Every row gives one point. Each copy is the shape, with its points in the same order, turned, moved and blurred by noise. Some copies are also mirrored. Which?

Shape, 7 rows:
[[ 0.03  0.15  0.41]
 [-0.10  0.34  0.24]
 [ 0.36 -0.17 -0.07]
 [-0.48 -0.02 -0.33]
 [-0.37  0.00  0.20]
 [-0.05  0.13  0.19]
 [ 0.38 -0.44  0.52]]
Copy 1 (7 x 3):
[[ 0.35 -0.22  0.07]
 [ 0.29 -0.03  0.25]
 [ 0.13  0.09 -0.50]
 [-0.38  0.20  0.17]
 [-0.12 -0.18  0.21]
 [ 0.22 -0.08  0.06]
 [ 0.31 -0.58 -0.60]]
Copy 1 is: only turned
Copy 2 (7 x 3):
[[ 0.10  0.48  0.07]
 [ 0.19  0.45 -0.18]
 [ 0.28 -0.12  0.42]
 [-0.20 -0.31 -0.35]
 [-0.23  0.18 -0.15]
 [ 0.08  0.28 -0.07]
 [-0.10  0.28  0.74]]
Copy 2 is: only turned

Shape:
[[ 0.29  0.28 -0.30 -0.16]
 [-0.03 -0.27  0.12  0.41]
 [-0.45 -0.31 -0.02  0.04]
 [ 0.24 -0.42 -0.14  0.50]
 [-0.25 -0.04  0.50 -0.15]
 [-0.11 -0.05 -0.03  0.39]
 [-0.47  0.15  0.10 -0.46]
 [ 0.23  0.18 -0.18 -0.30]]
Copy 1:
[[ 0.46 -0.24 -0.03  0.14]
 [-0.36  0.13 -0.22  0.25]
 [-0.35 -0.06 -0.37 -0.26]
 [-0.20  0.21 -0.46  0.51]
 [-0.33  0.14  0.26 -0.37]
 [-0.31 -0.10 -0.19  0.27]
 [-0.02 -0.23  0.08 -0.62]
 [ 0.43 -0.15  0.02 -0.02]]
Copy 1 is: mirrored
Copy 2, 8 rows:
[[-0.14  0.27  0.28 -0.29]
 [ 0.43  0.08 -0.42 -0.04]
 [ 0.22 -0.41 -0.34 -0.18]
 [ 0.41  0.36 -0.51 -0.34]
 [ 0.01 -0.31 -0.22  0.39]
 [ 0.47  0.05 -0.15 -0.13]
 [-0.18 -0.59  0.13  0.04]
 [-0.26  0.14  0.15 -0.22]]
Copy 2 is: mirrored
Copy 3 (8 x 4):
[[-0.35 -0.20 -0.29 -0.15]
 [ 0.24  0.12  0.47 -0.13]
 [ 0.06  0.17  0.44  0.37]
 [ 0.33 -0.32  0.50 -0.28]
 [ 0.10  0.56  0.03  0.13]
 [-0.10 -0.04  0.46 -0.13]
 [-0.34  0.39 -0.09  0.56]
 [-0.27 -0.12 -0.35 -0.07]]
Copy 3 is: mirrored
Copy 4:
[[-0.20 -0.17 -0.37 -0.21]
 [ 0.23  0.50 -0.07  0.20]
 [ 0.54 -0.04  0.00  0.32]
 [ 0.47  0.52 -0.25 -0.21]
 [-0.06  0.04  0.33  0.42]
 [ 0.24  0.29 -0.36  0.23]
 [ 0.00 -0.53  0.08  0.41]
 [-0.20 -0.28 -0.17 -0.18]]
Copy 4 is: only turned

Shape:
[[-0.65 -0.29 -0.43  0.16 -0.22 -0.18]
 [-0.32  0.07  0.37  0.30  0.12 -0.08]
 [ 0.13 -0.17  0.11 -0.15  0.43  0.35]
 [-0.12 -0.09 -0.21 -0.24 -0.02  0.07]
 [ 0.12  0.01  0.40  0.37  0.22 -0.21]
 [-0.50  0.18  0.21  0.48 -0.46 -0.39]
 [ 0.25  0.09 -0.34 -0.40  0.41 -0.02]
 [ 0.24  0.42 -0.31 -0.26  0.10  0.28]
 [-0.40 -0.09  0.30 -0.28 -0.31  0.39]
 [ 0.18 -0.31 -0.19  0.32 -0.23 -0.01]
 [-0.42  0.18 -0.20 -0.06 -0.15  0.40]]
Copy 1:
[[-0.51 -0.01  0.14 -0.02 -0.64  0.05]
 [ 0.11 -0.29  0.40  0.11  0.04  0.14]
 [-0.01 -0.10 -0.19  0.19  0.35 -0.41]
 [-0.22  0.18 -0.16 -0.09 -0.05 -0.09]
 [ 0.22 -0.57  0.20 -0.11  0.24  0.06]
 [ 0.05 -0.21  0.49 -0.12 -0.48  0.65]
 [-0.10  0.08 -0.16 -0.48  0.27 -0.49]
 [ 0.28  0.32 -0.31 -0.35  0.08 -0.29]
 [-0.07  0.28 -0.16  0.49  0.06  0.33]
 [-0.13 -0.46 -0.36 -0.15 -0.26  0.09]
 [ 0.08  0.35 -0.10  0.19 -0.37 -0.03]]
Copy 1 is: only turned
Copy 2:
[[-0.11 -0.32 -0.48  0.50 -0.31  0.19]
 [-0.22 -0.11  0.51  0.30 -0.22  0.02]
 [ 0.04 -0.51  0.33 -0.45 -0.30 -0.14]
 [-0.02 -0.28 -0.20 -0.18 -0.15 -0.03]
 [-0.13 -0.38  0.66  0.12  0.16  0.10]
 [-0.18  0.18  0.17  0.69  0.04  0.37]
 [ 0.09 -0.47 -0.11 -0.41  0.10 -0.47]
 [ 0.44 -0.05  0.00 -0.40 -0.01 -0.33]
 [-0.21  0.09  0.04 -0.31 -0.52  0.45]
 [ 0.29 -0.50  0.00  0.07  0.01  0.36]
 [ 0.12  0.11 -0.15 -0.07 -0.55 -0.03]]
Copy 2 is: mirrored
Copy 3 (11 x 6):
[[ 0.22  0.08 -0.02  0.79 -0.21 -0.59]
 [-0.27 -0.19 -0.13 -0.04  0.11 -0.41]
 [-0.07 -0.40  0.21 -0.08 -0.39  0.13]
 [ 0.02  0.11  0.19  0.28 -0.33 -0.02]
 [-0.02 -0.25 -0.01 -0.24  0.33 -0.24]
 [-0.13  0.27 -0.31  0.28  0.44 -0.66]
 [ 0.30  0.09  0.46 -0.21 -0.47  0.05]
 [-0.10  0.34  0.68 -0.12 -0.27  0.16]
 [-0.41  0.11 -0.27  0.39 -0.22  0.13]
 [ 0.28 -0.20  0.22  0.41  0.25  0.01]
 [-0.39  0.18  0.25  0.50 -0.26 -0.14]]
Copy 3 is: mirrored

Shape, 15 rows:
[[ 0.24 -0.20  0.08 -0.25  0.36 -0.22  0.13  0.13 -0.28]
 [ 0.05 -0.06 -0.05  0.65 -0.65  0.40 -0.32 -0.27  0.10]
 [ 0.36 -0.10  0.04 -0.28  0.23  0.06 -0.37 -0.14  0.00]
 [ 0.04 -0.19  0.15 -0.50  0.25 -0.09  0.03  0.31  0.05]
 [ 0.17 -0.30  0.30  0.57 -0.70 -0.04 -0.29  0.16  0.40]
 [ 0.07  0.03  0.29 -0.47  0.17 -0.05  0.36 -0.13 -0.06]
 [-0.07 -0.33  0.55  0.21 -0.13  0.23 -0.16 -0.18  0.18]
 [-0.19 -0.16  0.16 -0.36  0.34 -0.21 -0.06  0.15  0.18]
 [-0.35 -0.03  0.09 -0.20  0.21 -0.23 -0.06  0.27  0.22]
 [ 0.00  0.14  0.26 -0.07  0.21 -0.09  0.11  0.26  0.01]
 [ 0.05 -0.02  0.01 -0.52 -0.08 -0.23 -0.05 -0.05  0.14]
 [ 0.81  0.39  0.17  0.09  0.11 -0.09 -0.39 -0.65  0.19]
 [ 0.03 -0.28  0.16 -0.10 -0.03 -0.34 -0.06 -0.12  0.10]
 [ 0.49  0.10 -0.14 -0.07  0.42 -0.41 -0.18 -0.66 -0.02]
 [ 0.07 -0.44  0.03  0.67 -0.53  0.47  0.06  0.06  0.69]]
Copy 1:
[[ 0.00  0.26 -0.13  0.17  0.25 -0.22  0.30  0.00  0.19]
 [ 0.11 -0.36  0.73 -0.02 -0.06  0.45 -0.47  0.37 -0.40]
 [ 0.28  0.26 -0.21  0.16  0.25 -0.12 -0.17  0.02 -0.18]
 [-0.07  0.36 -0.09  0.19 -0.05 -0.58  0.06 -0.15 -0.03]
 [-0.22 -0.30  0.69 -0.44  0.03 -0.05 -0.24  0.38 -0.54]
 [ 0.13 -0.14 -0.19  0.39 -0.05 -0.44  0.22 -0.07  0.13]
 [ 0.24 -0.22  0.49 -0.08 -0.11 -0.38 -0.33  0.32  0.01]
 [-0.11  0.28 -0.15  0.01 -0.26 -0.45 -0.09  0.00  0.16]
 [-0.36  0.24  0.01 -0.02 -0.32 -0.38 -0.09 -0.06  0.16]
 [-0.35 -0.02 -0.06  0.25  0.09 -0.32 -0.06 -0.03  0.15]
 [ 0.03  0.05 -0.25  0.07 -0.21 -0.27  0.02 -0.21 -0.27]
 [ 0.28 -0.43 -0.55  0.06  0.57  0.10 -0.46  0.40 -0.28]
 [ 0.05  0.01 -0.02 -0.23 -0.11 -0.24  0.10  0.06 -0.08]
 [ 0.35 -0.10 -0.74 -0.01  0.23  0.22 -0.02  0.32  0.06]
 [-0.14 -0.14  0.85  0.04 -0.28 -0.08 -0.28  0.86 -0.56]]
Copy 1 is: only turned
Copy 2:
[[ 0.00  0.54 -0.05 -0.19 -0.22  0.04 -0.09  0.52 -0.14]
 [-0.12 -0.24  0.46 -0.27  0.13  0.25 -0.40 -0.78 -0.08]
 [-0.30  0.21  0.12 -0.40  0.00  0.51 -0.11  0.38 -0.09]
 [-0.21  0.22 -0.04  0.02 -0.19  0.11  0.21  0.60 -0.35]
 [-0.56 -0.14  0.41 -0.26 -0.11 -0.17 -0.05 -0.79 -0.47]
 [ 0.04  0.25 -0.30 -0.10 -0.20  0.09  0.20  0.34  0.15]
 [-0.18 -0.02 -0.16 -0.20 -0.08  0.24  0.00 -0.42 -0.40]
 [-0.30  0.20 -0.29  0.08  0.10  0.15  0.08  0.40 -0.35]
 [-0.20  0.02 -0.09  0.17  0.25 -0.10  0.05  0.34 -0.40]
 [ 0.09  0.10 -0.10 -0.17  0.03 -0.15  0.05  0.31 -0.34]
 [-0.36  0.21  0.07  0.01  0.11  0.15  0.24  0.35  0.03]
 [-0.32  0.11  0.08 -1.12  0.31  0.35 -0.15  0.02  0.30]
 [-0.44  0.35 -0.05 -0.15 -0.01  0.03  0.00  0.07 -0.11]
 [-0.45  0.52 -0.14 -0.61  0.29  0.24 -0.42  0.38  0.41]
 [-0.49 -0.64  0.28 -0.08 -0.36 -0.09 -0.39 -0.69 -0.28]]
Copy 2 is: only turned
Copy 3:
[[ 0.10  0.18 -0.12  0.08  0.06 -0.68  0.05  0.02 -0.11]
 [-0.60 -0.80 -0.30 -0.14 -0.33  0.41 -0.27 -0.15  0.14]
 [ 0.00  0.01 -0.13  0.26 -0.04 -0.33 -0.43  0.12 -0.16]
 [ 0.20  0.25  0.05  0.35  0.25 -0.34  0.09  0.05 -0.03]
 [-0.82 -0.58 -0.22  0.41 -0.14  0.16 -0.12 -0.09  0.55]
 [ 0.52  0.05  0.05 -0.01 -0.02 -0.34  0.00 -0.06  0.15]
 [-0.11 -0.68 -0.01  0.40 -0.05 -0.04 -0.15 -0.31  0.16]
 [ 0.13  0.16  0.33  0.39 -0.08 -0.25  0.11  0.03 -0.10]
 [-0.08  0.09  0.42  0.32  0.00 -0.06  0.26  0.13 -0.08]
 [-0.06  0.15  0.22  0.05  0.14 -0.17  0.02 -0.20  0.20]
 [ 0.15  0.08 -0.01  0.18 -0.06 -0.17 -0.08  0.40  0.14]
 [-0.02  0.02 -0.04 -0.07 -0.60 -0.25 -1.12 -0.10  0.28]
 [-0.09 -0.20  0.07  0.29 -0.25 -0.37 -0.03  0.11  0.17]
 [ 0.08  0.10  0.05 -0.08 -0.75 -0.60 -0.59  0.14 -0.01]
 [-0.64 -0.48 -0.51  0.40 -0.40  0.56  0.15 -0.37  0.34]]
Copy 3 is: mirrored
Copy 4 (15 x 9):
[[ 0.32  0.23 -0.19 -0.02 -0.36  0.10  0.15 -0.31 -0.19]
 [-0.47 -0.29 -0.18  0.07  0.23  0.13 -0.40  0.75  0.17]
 [ 0.27  0.12 -0.17  0.31  0.13  0.11  0.12 -0.20  0.05]
 [ 0.24  0.05  0.17 -0.02 -0.02  0.03  0.00 -0.50 -0.31]
 [-0.53 -0.61 -0.38 -0.22  0.19  0.25 -0.58  0.15  0.03]
 [ 0.36  0.17  0.27 -0.01 -0.38  0.32 -0.14 -0.26 -0.07]
 [ 0.14 -0.19 -0.18  0.11  0.13  0.46 -0.45  0.19 -0.33]
 [ 0.43 -0.13  0.19 -0.10 -0.02 -0.01  0.03 -0.31 -0.42]
 [ 0.27 -0.31  0.09 -0.24  0.01 -0.10  0.13 -0.19 -0.40]
 [ 0.03 -0.06  0.10 -0.22 -0.15  0.25  0.19 -0.14 -0.26]
 [ 0.30 -0.21  0.19  0.14 -0.16 -0.02 -0.02 -0.41  0.05]
 [ 0.26  0.10 -0.27  0.06  0.34  0.56  0.19  0.16  0.76]
 [ 0.27 -0.29 -0.17 -0.05 -0.21  0.08 -0.20 -0.15 -0.03]
 [ 0.67  0.20 -0.32  0.10 -0.12  0.10  0.21  0.05  0.62]
 [-0.48 -0.08 -0.07 -0.48  0.48 -0.01 -0.91  0.39 -0.09]]
Copy 4 is: mirrored
